Rows are points. The window is the flat piece filled in between its corners: a triangle in 3 columns, a solid with four corners in 4, and so on. A path goes straight from each point to the next, and from the last back to the first. List the points from which the path goes on through the window.
In the rows, 128 means zero.

Window (3 x 3):
[[119 110 142]
 [167  70 139]
 [111 176 170]]
Path:
(1): [149 119 195]
(2): [ 89 181 186]
(3): [127 214 139]
(4): [122 122  98]
(5): [106 116 177]
(6): [ 82 110 176]
(7): [144 167 126]
(8): [126 151 108]
Through the window after points: none

Window (4 x 4):
[[116 119  79 130]
 [139 114 140 140]
 [ 67 181 124  68]
 [202  88 119 132]]
Path:
(1): [121 104 129 126]
(2): [113  79  77  78]
(3): [106 164 107 136]
(4): [231 114 109 154]
(5): [121  68 145 127]
(6): [166  69 155  83]
(7): [106 168 115 192]
(8): [143 149 102 117]
(9): [143  91 113  87]
(10): [ 72 131 152  75]
(11): [102 193  81 128]
(12): [153 141 134 140]
Through the window after points: 2, 6, 12

Window (6 x 6):
[[111 231  64  58 147 177]
 [ 81 105 158 139 108 102]
 [133  71  94 128 136 118]
 [129 148 171 152 135  83]
 [116 118 140 130  87  66]
 [168 126 161 129 105 142]]
Path:
(1): [142  96 142  66 139  68]
(2): [126 111 123 156 125 123]
(3): [119 148  66 158 119 170]
(4): [144 119 122  56 147  86]
(5): [115 185 104  56 150 142]
(6): [112 207  62 140 104 164]
(7): [ 91 176  94 131 126 135]
(8): [126 125 144  66 138  75]
Through the window after points: 1, 5

Window:
[[145 175 150 151  57  88 173 161]
 [102  94 129 118 130 158 128 111]
 [147 118  64 151 165 105 152 147]
 [ 62 145 140 125  73  92 249 181]
 [121 142 120 163 193 142  91 151]
 [ 94 163  99 130 121 138  99 113]
 [112  90  79 165 171 104  75 161]
 [120 121 111 152 171  79 118 109]]
Path:
(1): [ 85 131  91 197  68 148 186 145]
(2): [134 154 155  97 127  94 128 163]
(3): [128 126  97  84 107  69 157 200]
(4): [ 73 152 138 160  94 130 194 143]
(5): [ 99 138 105 181 118 111 136 120]
(6): [121 150 114  85 161 153  86 146]
(7): [118 162 132 105  93  98 144 147]
(8): [124 140 129 180 116  95 170 150]
(9): [ 81 133 121 159  99 112 188 136]
(10): [ 97 152 131  86 120  78 187 196]
(11): [107 174  74  88 125  43 147 201]
(12): [117 120 163 206 100 141 181 118]
(13): [103 174 107 220  84 136 218 180]
(14): [111 129 122 120 126 106 136 155]
(15): [102 136 104 115 127 121 103 129]
(16): [107 150 103 209 154 143 135 136]
Through the window after points: 5, 7, 9, 15

Window:
[[143  80  71 145 130 141 130 186 135]
 [183 136  70  87 129 183 177 157 145]
 [ 19 124 119 109 106 133 128 156 103]
 [124 117 169 101 130 133 140 139 122]
 [145  68  96  46 118 166 140 100 110]
 [ 74  94 170  88 132 221 139 139 134]
 [119 147 115 187 169 148  84 117 125]
 [121 103 186 198 121 165 166 104  90]
 [ 95 141  39  90 107  95  88  74 207]]
Path:
(1): [200 110  56 108  92 162  61 183 118]
(2): [111  89 108 138 140 140 152 159 137]
(3): [107 116  78 112 177 152 144 137 141]
(4): [148  91 102  82  44 133  86 138 143]
(5): [163 106 122 124 101 204  93 128  75]
(6): [ 97 106 127 129 150 124 158 103 145]
(7): [114  95  90 130 168 146 148 126 116]
(8): [143 138 122 141  71 151  76 139 161]
Through the window after points: 1, 5, 7

Window, 11 rows:
[[142 146 158  97 149  44 109 102 139 126 146]
 [116 171 161 236  92 100 172 139 177 170 123]
 [ 98 199 117 103 112 115 102 146  99 202 124]
 [ 67 129 208 158 122  73 133  89  60 140  96]
 [109 122 129  72 150 138 172 126  95  71 134]
 [104 120 140  49 103 140 153 126 236  90 198]
 [134 141 151 112 165 155 126 153 158 151 173]
 [ 80 116  82 130 152 145 142 207 208 135 150]
 [143 106 166 150  80  84 137 177  85 115 127]
 [139 197 185 100  80 165  97  78 188 157  71]
 [138 108 124 131 138 144 139  96 129 176 129]]
Path:
(1): [ 96 133 189  84 110  79 234 125 161 127 118]
(2): [109 125 179  85 116  76 154 174 136 165 140]
(3): [117 148 136 145 116 111 124 117 132 124 122]
(4): [111 167 135 163 104 115 110 127 184 123 185]
(5): [138 100 163  54 149 132 152 133 148 193  68]
(6): [161 114 208 101 132  94 179 167 174 177 132]
(7): [ 83 149 119 145 123 128 142 116 109 101 128]
(8): [107 126 134 108 116 139  97 130 167 115 170]
Through the window after points: 6, 8

Window, 12 rows:
[[105 129 109  83 116 164 184 216 130 149 102 121]
 [ 90 181 131 184 119 130  88  79  97  86 156  68]
 [ 84  96 167 218 128 161  84 134 126  27 166  85]
 [ 90 109 140  71 162 108 157 153 118 109 162 118]
 [118 129 135 100 163 192 162 129 137 149 139 159]
 [133 137 144  65 128 161 243 165 182 111 130 117]
 [ 79 106 146 201  78 101  95  96 126  49 142 149]
 [ 88 169 120 115 170 136 160 182 206 155 139 126]
 [124 141 151 216  87 117  89 140 121 123 230 106]
 [128 129 197 190 133 101  65  87 122 132 121  69]
 [115 149 128 137 188 127 228 173 124 159 122 129]
 [166 153 117 119 161 135 142 175 144  83 128 139]]
Path:
(1): [163 100  87 145 119 149 117 140 162 187 137  69]
(2): [108 115  92 131 147 146 149 144 142 121 147  95]
(3): [112 149 161 111 121 141 142 174 137 107 130 133]
(4): [ 86 201 173 141 136 130 101 176 120 147 103 164]
(5): [122 113 114 152 139 133 157 117 141  98 185  76]
(6): [120  56  76 163 138 126 111 124 161  75 141  95]
(7): [ 97 166 151 155 123 142 146 152 123 103 173 126]
(8): [ 70 193 195 124 149 107 180 148 115  62 159 168]
Through the window after points: 4
